Each row is a point. Before rounding, the points of a table are all equally far from one centre. They may lie mostly on one side of it. Where is the centre, to within rounding?

Points (7 x 2)
-3	-49
-8	-48
-43	-3
5	32
-38	-28
-42	2
-11	32
Centre: -3	-8

Points (15 x 11)
10	-25	-40	46	-19	9	63	-26	-24	-26	-30
-9	-66	7	-17	22	24	53	9	2	-26	-6
-17	8	7	23	43	53	41	-1	-15	-30	18
13	-47	-11	33	-29	44	47	16	-38	-8	-40
2	-27	5	28	4	34	68	-6	-45	-36	-21
-6	-44	-32	30	-32	16	50	-21	-32	-20	-22
-17	27	-6	44	48	-17	47	-15	-18	-8	-5
22	-20	7	1	29	26	13	-25	-36	-41	-4
29	-52	15	17	13	24	63	8	-29	-9	41
51	-28	-21	13	-23	-13	36	6	5	-28	25
4	-5	-20	70	9	-7	41	62	-13	-40	6
50	-30	-3	-13	14	-23	50	2	5	-20	-10
-32	-13	-9	-4	-17	46	43	8	-19	9	-25
-19	-42	-40	67	17	29	15	-35	-36	-8	4
-20	-16	3	-25	-10	15	31	16	-22	11	21
Centre: 8	-25	-16	35	18	12	28	13	-3	2	-4

Points (30 x 24)
-26	-12	-7	-5	-42	35	7	8	-51	11	-23	-25	-37	-46	-45	20	31	-25	-10	-33	-64	33	-18	7
-29	-16	-25	12	-64	-5	-39	-10	-11	14	-59	13	-13	-6	-48	49	41	-27	22	-16	-15	35	31	-20
-20	21	-55	8	-41	-6	-4	0	-38	13	-34	3	-3	-49	-34	47	7	-5	-27	-38	-27	56	-6	4
35	3	-5	-23	-36	6	12	-39	-13	-37	-37	-15	14	-55	-43	21	46	-34	12	-44	-14	62	-17	-14
-26	-24	-30	2	-24	26	-17	-14	7	17	-10	-22	-24	-11	-26	37	-20	-26	-41	-62	-44	26	31	5
-19	-1	4	-16	-30	-8	-23	-21	-21	27	-15	-40	9	-31	-22	13	13	-33	-17	-49	-42	81	40	-6
-25	39	-15	-12	-11	4	-1	5	-5	4	-31	-25	-36	-17	-14	40	15	-60	-20	-44	-66	49	19	-5
-15	-30	-14	22	-4	-2	-31	-5	0	26	18	6	-20	-25	-59	36	28	20	-14	-8	-29	71	2	-6
-28	-37	-23	-2	-20	-25	2	0	-3	28	-66	-29	-17	-33	-55	23	30	-24	-3	-14	-51	77	21	-18
-26	19	-12	-28	-47	-15	-2	15	-28	-12	-42	12	-19	-12	-44	47	-13	24	-2	-38	-17	47	-1	2
-18	2	-35	-27	-62	23	-4	-8	-6	10	-34	14	-9	-27	-20	43	36	-12	5	-44	-60	30	39	-36
-9	29	-40	-9	-21	20	2	-5	-25	5	-1	-20	-37	-56	4	50	23	-45	10	-24	-9	49	39	12
0	1	23	-19	-40	27	-10	-48	-1	-2	-24	-22	-16	-27	-12	35	-35	-16	-25	-29	-44	16	11	-9
25	8	-29	10	-60	-13	1	-23	-5	-38	-29	22	-26	1	-63	25	-14	-13	-3	-42	-68	36	0	10
-16	7	-30	21	-25	24	2	-37	-16	14	-43	-13	-19	-49	-16	29	5	-32	-12	-41	-44	29	-20	-28
-25	10	-38	32	-17	36	14	-10	-23	30	-46	19	-28	-33	-40	62	52	-13	-4	-27	-27	18	-5	-11
25	65	11	-1	-72	4	-3	3	-23	7	-48	10	-10	-23	11	38	40	-18	-15	-18	-18	22	16	-5
14	18	-11	2	-46	-19	-8	-31	-11	-4	-22	9	-22	-9	-64	35	-15	-25	-11	-28	-33	82	28	6
-39	13	-11	1	-36	14	-15	2	-21	-14	-62	-8	-45	-34	-13	42	-6	-19	-7	-40	-31	48	13	18
-4	-16	21	-4	-41	18	3	6	-20	1	-34	-10	-63	-46	-54	35	13	-7	-16	-7	-32	45	32	-27
-9	-23	-5	-21	-53	23	10	-4	-24	-17	-35	-31	-47	-27	-15	8	22	-56	4	-51	-58	41	31	-12
-10	-3	-27	-27	-72	-19	-15	-42	-21	15	-30	2	-26	-10	-26	38	8	-47	-1	-41	-1	51	10	11
6	-8	21	8	-92	-1	-16	-33	-30	-5	-36	-15	26	-20	-13	30	-6	-16	21	-30	-27	50	35	0
9	-1	5	-18	-16	14	-7	9	-28	-1	-35	-9	-11	-7	-43	66	1	-44	6	-13	-14	81	2	-26
25	4	-32	3	-1	8	28	-19	-48	43	-44	-2	-4	-50	-55	-3	49	7	-25	-15	-31	64	29	12
-34	3	6	14	-29	6	2	-43	-5	-4	-22	-35	-45	-31	-45	31	32	9	0	-27	-26	63	42	8
-15	27	-23	6	-53	20	-3	3	2	-1	-38	7	-22	-20	-21	4	3	1	11	-32	-23	59	21	-25
-12	-7	-29	3	-51	16	-32	-13	-59	-3	-36	5	-23	-45	-22	28	10	14	-13	-38	-15	49	17	25
11	-16	-26	-19	-53	-22	-20	-22	-27	-2	-9	8	-49	-34	-1	46	-8	-3	-8	-25	-4	60	0	1
-32	-5	18	-10	-29	5	5	-26	-17	4	-48	13	-35	-57	-15	48	-10	-8	11	-29	-28	40	-4	-23
Centre: 16	-18	-1	4	-10	-22	13	3	-8	0	-20	-3	6	-15	-19	26	33	-20	1	-18	-30	5	19	22

Points (28 x 24)
-8	43	39	-57	-29	12	52	-20	24	46	-5	35	36	-31	-24	13	6	14	-20	63	-47	6	21	-13
-4	-46	35	-50	-30	9	47	-5	49	-11	20	30	10	-10	-35	12	21	24	11	22	-45	-5	24	11
10	-14	33	-61	-11	-2	11	-5	42	-23	19	55	28	-28	-14	7	25	42	6	43	-50	4	29	-8
-19	24	25	-56	-8	33	15	16	31	5	14	55	13	-29	-37	4	41	7	20	50	-40	-18	32	0
-3	20	45	-23	-13	33	35	1	22	-10	20	46	18	-25	-23	36	24	33	12	38	-77	-9	54	20
6	11	37	-40	-3	-15	32	2	40	-14	-4	55	23	-37	-19	-11	46	19	11	19	-30	-24	6	-31
-3	3	17	-54	-9	5	10	18	43	2	-6	50	61	1	-62	20	35	26	11	28	-50	-15	17	19
1	14	40	-74	-33	18	33	5	38	8	7	45	23	-11	-21	9	37	33	-1	37	-23	-33	3	0
8	-39	41	-58	-12	18	38	12	45	16	-12	42	40	-2	-21	13	13	26	-19	13	-48	-19	12	11
-22	-25	42	-40	-23	10	5	3	44	19	-8	41	-10	-14	-19	15	71	6	19	29	-49	-29	33	11
-4	-9	42	-45	12	-15	16	21	21	6	-23	59	13	-18	-26	-3	33	49	15	20	-40	-14	9	-9
20	0	13	-59	-28	15	27	1	56	-9	-12	32	32	6	-46	-8	24	20	16	30	-39	-25	11	-9
-9	-42	36	-43	11	11	21	3	55	-3	1	67	35	-29	-37	12	44	15	5	37	-41	16	3	7
-15	3	35	-57	-26	18	14	-34	28	26	-3	56	47	-33	-31	-8	50	14	-8	27	-27	-26	45	-6
-11	-17	33	-57	-12	6	29	-9	20	-11	23	32	5	-16	-22	8	34	53	-15	22	-21	-13	31	-8
-25	2	17	-68	-5	15	2	-13	28	-1	14	51	27	-45	-37	-5	49	22	33	36	-22	0	27	10
1	15	50	-40	-22	34	40	13	48	6	-11	48	42	-7	-38	-12	-3	26	3	14	-82	-29	7	-1
9	15	12	-53	-22	21	19	6	2	-5	21	43	17	-39	12	9	19	18	20	32	-12	-24	39	-9
-6	-6	39	-52	-7	16	13	-19	26	-35	17	35	41	-3	-31	-2	60	18	11	28	-19	-30	20	-7
2	15	-8	-35	-7	12	47	-6	23	1	-1	61	8	-27	-16	4	31	52	16	55	-43	-20	7	-4
8	2	10	-58	-11	21	45	3	46	6	-20	25	16	-19	-26	12	45	6	20	38	-26	-19	30	10
19	19	35	-24	-22	-7	26	10	38	34	-3	23	23	-16	-25	36	29	38	5	48	-18	-29	40	-20
4	-4	33	-13	-15	27	30	-19	50	13	23	78	10	-37	-2	-9	52	41	1	19	-51	-4	23	-10
-12	-15	60	-56	2	9	10	6	19	32	5	29	-7	-35	-30	1	41	12	4	33	-27	7	39	-20
15	-10	35	-34	-3	-9	15	15	18	24	15	62	10	7	15	0	36	4	32	20	-77	-4	28	-4
-34	-14	41	-60	-30	0	29	28	29	27	4	52	15	-36	-30	25	56	31	9	36	-40	-15	-9	-5
12	23	35	-34	-36	34	49	4	17	31	58	50	-3	-5	-13	6	21	-4	8	44	-42	14	3	2
-12	4	41	-56	-23	23	12	14	51	3	-6	49	29	-37	-31	8	29	17	29	36	-49	-26	38	-18
Centre: -18	3	27	1	-30	14	-1	-14	12	13	-3	12	34	-20	-10	7	18	9	4	27	-47	10	-11	7

Points (31 x 24)
37	28	-5	19	8	-6	-10	10	-4	15	-35	24	17	71	4	-32	28	22	5	-46	7	46	15	57
58	45	-1	11	-4	-10	2	30	-18	31	-35	48	27	73	33	-36	17	2	27	-22	19	38	-7	4
47	16	-14	-3	11	-19	23	36	-31	17	-34	46	11	67	34	-38	10	3	27	-8	-1	39	10	-7
26	26	-23	17	16	-4	7	-13	-17	-7	-45	52	23	52	11	-39	26	2	31	-32	0	13	24	8
23	18	-13	2	20	-17	16	9	-4	2	-21	46	14	60	15	-15	16	0	37	-10	-6	84	-14	15
60	15	-13	4	4	4	-7	14	-9	29	-50	56	20	41	-3	-26	-24	12	50	5	-5	69	-7	19
55	45	-2	22	22	-27	15	31	-7	28	-23	50	9	54	20	-41	30	-1	31	-25	23	43	36	13
35	18	-1	11	28	-15	1	25	-31	10	-6	47	-26	56	17	-28	9	-1	44	-24	3	28	-15	15
59	23	14	11	10	-13	-2	23	-4	4	-66	46	-15	64	31	-39	19	-10	14	0	7	53	-1	5
45	14	-6	5	-14	-30	4	37	-21	20	-20	28	-5	57	26	-26	17	9	49	-22	-2	59	6	39
55	3	-24	-2	2	-17	17	18	-19	28	-28	37	8	61	-4	-41	27	-2	43	9	0	51	8	17
43	17	-8	45	-18	-10	27	-3	-21	33	-23	54	22	47	14	-20	-22	9	11	-36	27	42	-13	45
64	23	3	-21	10	-4	-1	11	-22	21	-41	60	-5	44	21	-33	4	27	33	-2	-3	66	20	8
61	2	-18	-5	12	-16	-22	-1	-13	12	-31	52	13	53	10	-39	21	4	30	3	3	65	0	41
42	29	31	19	-5	-11	6	38	-28	0	-36	53	15	43	30	-34	9	-6	30	-1	-8	52	13	25
27	33	-13	11	32	-19	10	35	-28	13	-28	37	24	47	29	-11	16	-19	-11	-14	12	44	29	40
45	15	-20	19	0	-33	9	0	-29	30	-26	50	10	70	11	-20	8	-5	37	-8	27	45	8	25
62	6	9	-2	9	-23	5	15	-27	1	-20	65	38	45	21	-5	4	7	17	-31	13	53	15	0
66	33	-12	-7	13	-14	9	47	-26	20	-12	57	13	36	11	-24	8	7	21	-12	16	72	-2	24
36	12	2	13	12	-48	3	27	-9	15	-52	56	12	63	6	-11	24	15	3	-9	-2	71	13	34
32	34	-5	17	16	-12	18	6	-9	9	-39	46	12	48	0	-22	20	39	53	14	33	56	25	17
49	28	-11	10	-3	-22	5	14	-24	-3	-36	65	24	69	36	-34	2	-1	21	-10	16	32	2	3
52	26	1	-18	34	-9	13	6	-8	11	-20	43	-17	63	6	-20	19	-5	13	-25	23	42	24	25
52	6	8	7	24	-3	-25	6	-30	12	-1	36	2	70	12	-25	23	10	27	6	-8	47	8	9
47	23	7	14	1	-44	-9	17	-38	-7	-43	56	5	38	31	-24	-1	0	7	-26	-2	43	-1	34
36	6	-5	0	-13	-26	7	3	-5	10	-31	84	0	45	13	-36	18	-3	46	-27	5	38	33	-6
55	18	11	-1	0	-24	5	36	-22	12	-39	63	25	40	18	-33	40	4	18	-8	7	51	-6	43
65	28	-11	25	11	-33	10	34	-16	36	-35	41	16	52	25	-51	9	20	16	-22	39	56	23	27
51	27	-10	23	19	-18	26	30	8	-5	-40	65	25	65	7	-16	14	19	18	1	31	51	25	9
53	43	-11	15	14	21	-11	9	-26	4	-29	42	-8	31	8	-5	22	0	9	-7	2	62	-29	38
32	37	-7	8	-2	-3	19	20	-33	14	-50	46	-5	50	21	-37	2	18	50	-19	-10	33	16	25
Centre: 25	11	-5	17	1	-8	-6	16	19	29	-24	32	6	15	15	-20	5	16	3	-8	9	30	3	7
